Each row is a point. Each copy is the shape, with its points in the same order, turned, moved and blurred by noise. Say if it was mirrored as well.
In the rows, zero is written as 100.

Shape (7 x 3):
[[111,125,64],
[63,104,54],
[107,82,114],
[100,61,93],
[56,64,150],
[28,125,89],
[110,41,131]]
Copy 1 (7 x 3):
[[113,130,72],
[126,148,117],
[83,85,112],
[69,112,124],
[104,66,171],
[169,118,141],
[54,77,141]]
Copy 1 is: only turned
Copy 2 (7 x 3):
[[89,59,130],
[44,79,108],
[108,118,109],
[80,123,126],
[96,153,63],
[49,71,50],
[112,160,111]]
Copy 2 is: only turned
Copy 3:
[[94,122,74],
[112,73,64],
[92,97,137],
[120,87,131],
[75,36,156],
[66,39,66],
[109,84,174]]
Copy 3 is: only turned

Shape:
[[108,77,110,82,96,76],
[79,71,107,81,91,195],
[107,77,99,84,80,78],
[98,85,114,85,98,75],
[99,81,109,99,93,85],
[106,97,112,131,84,76],
[57,120,101,103,90,110],
[107,99,58,81,80,92],
[104,73,89,82,132,79],
[102,154,97,103,74,127]]
Copy 1, 10 rows:
[[82,104,78,77,83,111],
[99,14,63,143,52,69],
[90,105,80,82,77,121],
[93,103,75,77,99,108],
[88,88,77,91,95,112],
[94,108,93,112,114,127],
[139,78,94,107,104,76],
[111,104,114,93,51,109],
[65,86,97,62,93,99],
[122,111,117,151,79,71]]
Copy 1 is: mirrored
Copy 2 (10 x 6):
[[74,99,94,97,92,126],
[132,158,26,129,61,89],
[79,97,88,82,80,125],
[84,93,93,102,95,126],
[93,102,97,98,83,126],
[116,104,124,79,89,132],
[146,81,75,103,90,104],
[89,87,79,62,67,89],
[67,90,105,117,83,93],
[150,108,72,60,115,85]]
Copy 2 is: mirrored
